Every row gives one point. To make a cloud, some directions were put in groups of two or more. Within a group, all points are equally far from the middle, so they leave a hole (a ring in 2 directions, a hollow ball in 3). The other directions are filled evenly. Then the cloud was stretched, turned, moved and blurred a little. How many holes are there, and how many directions does each take, smallest first?

Cloud (21 x 3):
[-26 46 42]
[-2 20 35]
[-15 -40 54]
[-3 42 -25]
[-41 -44 8]
[-44 -48 51]
[-19 22 8]
[4 66 40]
[-27 74 -3]
[-44 -29 -53]
[64 -6 -44]
[-48 27 -9]
[-14 -13 -16]
[38 27 -50]
[-53 -2 -8]
[-33 2 51]
[0 43 -43]
[-13 37 -66]
[16 48 -42]
[8 -28 -48]
[-38 43 36]
Holes: 0

Cloud (46 x 6):
[7 60 -6 23 -29 29]
[-61 59 20 37 -27 14]
[21 46 58 -32 6 -36]
[-2 -11 -20 39 38 -31]
[9 52 -27 -39 -47 -38]
[35 -31 14 32 -46 7]
[28 -31 33 17 33 -45]
[30 -26 10 -41 -57 -2]
[-39 -1 -21 16 5 60]
[38 15 64 -33 40 -43]
[-87 9 27 31 -40 -49]
[6 -1 57 31 4 4]
[-18 -32 -16 67 -27 -46]
[-28 -18 -37 6 -70 -14]
[-74 29 24 -17 41 -21]
[24 -34 6 14 -74 4]
[-49 61 39 36 -20 -41]
[-27 -26 22 -15 50 -16]
[41 43 -8 15 15 54]
[-77 48 22 17 26 -5]
[-11 -41 -32 56 28 30]
[-23 -25 -51 58 -50 -27]
[11 62 0 -51 -37 -65]
[-7 9 -4 19 31 40]
[6 -69 22 40 -11 31]
[-59 6 36 1 -57 57]
[-68 20 49 -7 -2 14]
[27 -21 52 -18 -71 45]
[-5 1 -5 -55 36 -51]
[-57 -38 18 -8 -27 -27]
[-18 -15 20 78 39 34]
[-63 33 -31 28 33 67]
[39 23 29 -21 -32 -27]
[0 45 6 29 -35 40]
[-15 -61 7 -11 44 -18]
[-29 54 63 -1 -35 22]
[-49 -28 -21 18 -28 7]
[9 -10 93 -2 -29 -37]
[-54 -37 56 55 18 -39]
[7 18 71 -2 29 -35]
[44 42 -16 -34 40 -54]
[-50 5 34 20 -60 15]
[-58 -5 -25 -18 -53 8]
[-11 6 65 41 -24 -43]
[-62 -6 16 -43 -31 70]
[-13 -30 -44 -5 -20 -7]
Holes: 0

Cloud (74 x 8):
[-20 -19 8 46 77 -20 66 8]
[42 33 -9 -39 68 29 48 -12]
[56 -3 47 59 -21 -14 3 47]
[-50 -53 -24 27 50 -29 32 49]
[-32 13 43 15 -48 -10 -31 8]
[30 -28 29 69 28 -15 -34 48]
[-45 5 41 -33 42 -16 -48 -9]
[-31 -15 -33 43 27 30 68 -19]
[57 60 19 70 -27 -38 -24 -14]
[-53 34 -2 -45 34 -19 -18 0]
[37 -39 33 30 -16 74 33 36]
[51 -56 -40 40 56 17 33 53]
[7 -48 0 2 -23 76 6 -14]
[42 66 -5 26 -3 -63 7 15]
[-10 1 -18 -27 2 -46 79 -1]
[69 1 -18 40 64 -9 -36 -26]
[90 18 -12 10 12 -44 36 22]
[-26 38 8 -7 37 61 34 -15]
[39 -80 20 -8 24 -15 15 -39]
[13 28 -41 -19 -19 -1 -11 -15]
[37 -59 28 38 20 31 74 33]
[60 -48 3 50 -45 33 8 -21]
[49 8 -19 -2 -29 32 14 57]
[55 -15 -4 76 41 22 70 -23]
[-9 55 48 -16 40 -41 -53 -39]
[-33 -42 24 29 55 -30 -2 -28]
[-17 3 -7 -6 53 -78 -29 -33]
[-43 2 -58 -30 60 24 31 -15]
[36 31 42 -30 -12 44 18 -38]
[18 44 39 -14 40 45 -23 -16]
[8 -24 -1 -33 21 -76 -33 1]
[0 -9 62 45 24 42 -61 -5]
[-4 2 48 -10 66 -1 -26 27]
[48 32 -35 -16 -15 -37 12 -8]
[-32 -14 20 -57 19 62 28 6]
[32 -62 29 -2 -27 -11 53 -25]
[-39 -6 11 -69 34 -46 -6 6]
[-36 11 28 -84 15 -6 55 30]
[35 -64 -8 -13 18 -56 -22 -7]
[78 -82 13 48 -12 -2 0 -10]
[8 27 -27 65 55 -1 -45 18]
[-46 -42 -11 34 9 -16 15 61]
[35 3 29 4 44 -13 -70 22]
[-49 -4 -31 -35 29 0 -22 -5]
[77 1 -33 51 2 -52 22 -53]
[48 5 8 34 -12 46 26 73]
[24 5 16 53 22 47 -18 48]
[45 -43 -32 -23 72 -14 68 2]
[28 -59 4 14 12 3 -78 32]
[73 -39 40 30 44 -4 13 1]
[16 18 88 4 -57 30 -59 20]
[27 43 24 -31 47 10 24 -68]
[90 -45 13 34 -24 -21 19 27]
[78 35 38 26 21 -60 -46 -26]
[19 -64 62 31 -19 80 -21 -9]
[47 -13 -27 13 -35 26 43 0]
[-27 -28 10 7 64 -70 4 32]
[26 -44 -4 7 22 4 -69 38]
[-22 81 -10 -22 35 -63 10 -24]
[44 25 -36 3 81 -8 -7 36]
[-1 -1 -38 -58 26 -26 -4 -8]
[-38 -57 14 24 33 29 56 28]
[-43 -30 5 16 1 26 63 21]
[-73 -8 -4 -42 44 22 15 32]
[21 26 32 -27 24 -15 73 -26]
[20 -42 44 32 50 0 2 -63]
[-21 13 -38 -19 -17 6 31 -12]
[-34 60 21 -39 16 -15 24 12]
[-43 -26 -2 0 78 -35 13 -14]
[-5 55 9 -30 25 35 46 -45]
[-25 -41 43 57 -4 -23 -6 -35]
[-29 -9 -10 28 -20 6 -68 -4]
[19 27 -20 -22 -27 -11 -38 -74]
[15 14 3 8 -1 73 42 -25]
Holes: 2 (3, 3)
